Rows are points. Any point is a mix of the corners, with weights that add up to 1. It lies inside the corners' shape when no weight is negative. Is each point inside? If not, which corners have a negative weight?

Corners:
(1): [35 40 34]
(2): [ 13 -24 -18]
(3): [-39 -12  -3]
(4): [ 15 -50   4]
Points:
[-10  16   8] -> outside (4)
[13 23 13] -> outside (4)
[ -7 -60 -22] -> outside (1)
[ -7 -26  -1] -> inside
[-20 -14  -5] -> inside
[ 11 -24 -11] -> inside
[12  5 26] -> outside (2)

Corners:
(1): [ 29 -18   7  23  35   0]
(2): [ 19 -10 -42 -39 -10  23]
(3): [ 30  23  19 -13  -5  15]
(4): [ 44 -52  30  38 -12  31]
(5): [-51  36  39  -1 -16 -56]
(6): [  3   2  10 -60  -8 -43]
(7): [-21  -7  21 -40  11  11]
Points:
[ 19   5   9 -17  -3  13] -> inside
[ 11   2  16 -15  -1  -1] -> inside
[ 35 -40  25  26  -8  22] -> inside
[23  0 18  1 -2 19] -> outside (6)

Corners:
(1): [  5  -7 -32  12   8 -12   2   4]
(2): [ -3  -1  23  17 -16  13 -11   2]
(3): [ -8  21  16  -6  13  11  17 -27]
(4): [-8 25  2  7 -1 12 60 -1]
(5): [ -6  -4  -4  10  -8 -49   9   9]
(6): [12 33  8 -9  0 10 -6  0]
(7): [ -1 -18 -20 -15 -12  13  -6  11]
(8): [  0  14  27   5 -53   8   5 -14]
(9): [ 13  -9  20  21 -11  10  38  -4]
Points:
[ 2 -2 -4  2  1 18  4  3] -> outside (5, 8)
[ 6  2 14 11 -6  7 26 -7] -> inside
[  5  18  10  -1 -15   7   2  -4] -> inside
[ -3  25  -2 -13  -7  18  16 -10] -> outside (2, 5, 9)
[  3   4  11   8 -13   7  22  -5] -> inside
[  3   3  -2   6 -13  -1   8   2] -> outside (3)
[ 2  5  8  6 -7 15 18 -7] -> outside (5)

Corners:
(1): [ 28  12  47  21  -5  11  31  -4  15 -14  42]
(2): [ 15  -5 -23  -7  20  27  -5  36  24  -4   9]
(3): [ 30  11  21  45  17  12 -14 -23   9   5  -3]
(4): [ -9 -14 -24 -21  -5  35  -6   3 -21 -17 -38]
(5): [ -1   0  12  27  16 -16  -5 -20   8 -12   2]
(6): [ 22  29   9  12   5 -10  19   9   1  22  -6]
(7): [ -9  14 -32 -46 -21  13 -42   9  21 -29 -60]
(8): [  3 -21   9  31 -36  -5  -5 -27 -27  21  47]
(9): [  1  32  19   3  26  10 -20  15   3  16 -54]
(10): [-20 -11 -38 -51  14  16 -13 -21 -17  -8  14]
(11): [ 2 16  4  6 19 14 18  3 43 27  2]
(12): [-22  29 -49 -30  -6  29 -14  17  -4 -33   0]
Points:
[  0  -8 -13  -3  -5  15  -9  -6   4 -11  13] -> outside (6, 9)
[10  3 -2  1  8 22 10  7  4  3 16] -> outside (5, 7)
[  2  18   9   4  13  10 -10   5   5  11 -22] -> inside
[ 5  0  1  6  7 11  4 -5 -2  3 16] -> outside (7)
[  3   8  -6  -8  -3  11 -14   5   9  -7 -15] -> inside
[ 1  3  3 10  9  2 -4 -8  4 -6 -6] -> inside

Corners:
(1): [ -7  -5  49  13 -14 -37  -9 -15   7  19 -35 -46  34 -14]
(2): [-39  38   0 -19   0  33  36 -30  14  10  28  23  -2  26]
(3): [ 11  -6   1 -21  32 -41 -22   7  -7  12  21  20  -5 -21]
(4): [ 39 -18 -44 -14  23   4   0  32   3  -2  28   4  38  10]
(5): [-40  28  -6  -7  -7 -37   3  -5 -27   2  27   2  -9 -31]
(6): [ 16 -30 -34   9  20   9  -6  12   3  25  19 -27   0 -29]
(7): [ 11 -26  25 -29 -11  -1 -43   1   3  31   3 -14  15 -12]
(8): [ -7  40  31  -5   1   3  38  -6  -3 -22  41 -27   1  14]
(9): [ 39  43  20   8 -30  43  19  48  28 -17 -22  -1  31 -17]
(10): [ -7 -30 -21  40   1 -14  19  13  -4  17  35  11  -3  35]
(11): [ 11  10 -17 -17 -19 -28  21 -35 -50   9 -21 -30  36  39]
(12): [-11 -18 -60  48  54 -48 -36 -16 -30 -38  14  39   8  36]
(13): [-25 -49  21  32   7  12  14   8 -11  -8 -23 -23  33   3]
(14): [ 38  30   6 -37   0  25 -29 -24 -11  44  32  22  25 -36]
(15): [ 12  31  47   6 -47  44  -8 -33  26 -52   4  50  34  -4]
Points:
[ 2 -4  2  3  6  3 -4  4  5  5 12 -1 12 -9] -> outside (11)
[-10   6  13  -2  -7   2  -7 -24  -5   2  10  -7  13 -10] -> outside (3, 4, 9, 10)
[  4  -9  -8  14   2 -18  -8  12 -11  16   0 -12   9 -17] -> outside (2, 4, 8, 15)
[  7   7  14   3 -12  13  -4  -1   6 -10   2   9  22  -3] -> inside
